Every row gives one point. The last column is the point's height on a tilted bowl or saddle (a function of degree 2), plus a little noise. Along how many of its main directions does it bend up, bend down or stay straight?

Points:
[[0.02,-0.17,0.12],
[-0.58,-0.36,0.30],
[0.26,0.31,0.21],
[0.36,0.32,0.30],
[0.07,0.69,0.51],
[0.00,0.02,0.01],
[0.07,0.68,0.49],
[0.36,0.59,0.51],
[0.42,0.39,0.42],
[0.60,0.28,0.57],
[-0.09,-0.58,0.48]]
Directions: 2 up, 0 down, 0 straight

Points:
[[-0.03,0.57,-0.76,1.06],
[0.07,-0.15,-0.72,0.14],
[-0.19,-0.73,-0.05,-0.51],
[-0.28,-0.20,-0.64,0.00],
[0.01,-0.29,0.80,0.11],
[0.17,-0.51,0.27,-0.37],
[0.46,0.14,0.44,0.37],
[0.68,-1.00,-0.21,-0.06],
[-0.32,0.30,-0.12,0.31],
[0.29,0.25,0.26,0.33],
[-0.65,0.24,0.22,0.47],
[0.01,0.02,0.55,0.15],
[0.46,0.16,-0.34,0.38],
[0.10,-0.30,0.04,-0.32],
[-0.40,0.21,-0.21,0.23],
[-0.15,0.28,0.39,0.37],
[0.26,-0.33,0.06,-0.28]]
Directions: 3 up, 0 down, 0 straight

Points:
[[-0.02,0.09,0.04,-0.70,0.14],
[-0.76,0.39,-0.09,0.24,-0.06],
[-0.63,0.19,-0.51,0.71,0.24],
[0.45,-0.29,-0.28,-0.15,0.24],
[-0.21,-0.23,-0.35,0.31,0.34],
[0.54,0.19,-0.11,-0.16,0.16],
[0.46,0.46,-0.20,-0.19,0.35],
[0.29,0.10,-0.55,-0.14,0.74],
[-0.06,0.02,-0.01,-0.09,0.23],
[-0.05,-0.81,-0.69,0.19,0.51],
[0.30,-0.87,0.26,-0.11,0.23],
[0.58,-0.07,-0.17,0.52,0.19],
[-0.08,0.92,-0.28,0.52,0.90],
[0.17,-0.08,0.40,-0.15,0.10],
[0.38,-0.36,0.57,-0.24,0.10],
[-0.22,-1.01,0.27,-0.05,0.60],
[-0.12,0.09,0.44,-0.92,-0.14],
[0.29,-0.93,0.42,-0.48,0.44],
[0.04,0.01,-0.07,-0.14,0.26],
[0.46,-0.38,-0.07,0.09,0.06],
[0.23,-0.27,-0.59,-0.06,0.65],
[-0.12,0.53,-0.19,0.17,0.44],
[0.11,0.49,-0.16,-0.08,0.39]]
Directions: 2 up, 2 down, 0 straight

Points:
[[0.06,-0.57,-0.53,0.56,-0.30,-0.01,-0.23],
[-0.21,-0.55,-0.64,-0.07,0.21,-0.77,-0.48],
[-0.38,-0.02,0.15,-0.36,-0.57,-0.58,-0.63],
[-0.74,0.38,0.36,0.33,0.23,-0.60,-0.62],
[-0.01,0.50,-0.08,0.24,-0.03,-0.36,-0.51],
[-0.42,0.23,0.15,-0.39,0.30,-0.09,-0.18],
[0.37,0.08,0.24,-0.59,-0.05,-0.17,0.07],
[0.13,-0.15,0.07,0.43,0.62,0.04,-0.20],
[-0.49,0.31,-0.18,-0.50,-0.21,0.06,-0.46],
[-0.34,0.14,0.12,0.05,-0.18,-0.09,-0.20],
[0.53,-0.11,-0.47,-0.98,0.48,0.44,-0.42],
[-0.11,0.79,0.17,0.76,-0.02,0.54,-0.31],
[-0.15,0.24,0.12,0.10,0.19,-0.45,-0.36],
[0.22,-0.18,-0.13,0.64,-0.46,0.69,-0.09],
[0.36,-0.39,0.24,0.00,-0.01,0.28,0.03],
[0.40,0.14,-0.20,-0.19,-0.55,-0.37,-0.16],
[0.18,0.44,1.33,-0.43,-0.57,0.34,0.29],
[-0.01,0.46,0.19,-0.08,0.28,-0.35,-0.28],
[-0.61,-0.41,-0.34,-0.29,-0.19,-0.77,-0.58],
[0.18,-0.08,-0.65,-0.06,0.06,0.53,-0.56],
[-0.17,0.39,-0.68,-0.18,0.22,-0.10,-0.68],
[0.81,-0.94,-0.32,-0.50,-0.22,-0.14,-0.41],
[-0.02,0.30,0.21,-0.22,-0.46,-0.23,-0.21],
[0.03,0.20,-0.36,-0.50,0.13,0.41,-0.31],
[-0.19,0.14,-0.33,0.38,-0.41,-0.56,-0.65],
[-0.24,0.30,0.37,-0.06,-0.33,-0.47,-0.43],
[0.17,-0.10,-0.58,-0.37,-0.13,-0.74,-0.50],
[0.40,0.37,0.06,0.21,-0.27,-0.27,-0.17],
[-0.52,0.09,-0.55,-0.23,0.60,-0.65,-0.65],
[0.29,-0.46,-0.33,-0.23,0.68,0.23,-0.48],
[-0.56,-0.05,-0.17,0.12,1.10,-0.24,-0.33],
[-0.10,0.33,-0.12,0.06,-0.13,0.08,-0.25],
[-0.44,-0.17,0.18,0.87,0.14,-0.44,-0.17],
[-0.27,-0.04,-0.13,0.65,-0.10,-0.17,-0.23],
[-0.41,-0.51,0.48,0.04,-0.37,-0.06,-0.14],
[-0.36,0.41,0.02,-0.08,-0.35,0.34,-0.27],
[0.63,0.63,0.23,0.58,0.44,0.00,-0.37],
[-0.37,-0.20,-0.06,-0.34,-0.47,0.07,-0.35],
[-0.50,-0.29,0.08,0.56,-0.98,0.00,-0.24],
[0.33,-0.26,-0.26,0.01,-0.45,0.47,-0.17],
[0.34,-0.26,0.07,0.01,-0.23,-0.33,-0.09],
[-0.25,0.21,-0.38,0.66,0.91,0.12,-0.68],
[0.06,-0.49,-0.50,-0.59,0.24,0.56,-0.68],
[-0.08,0.65,-0.19,-0.65,-0.05,0.17,-0.24]]
Directions: 1 up, 3 down, 2 straight
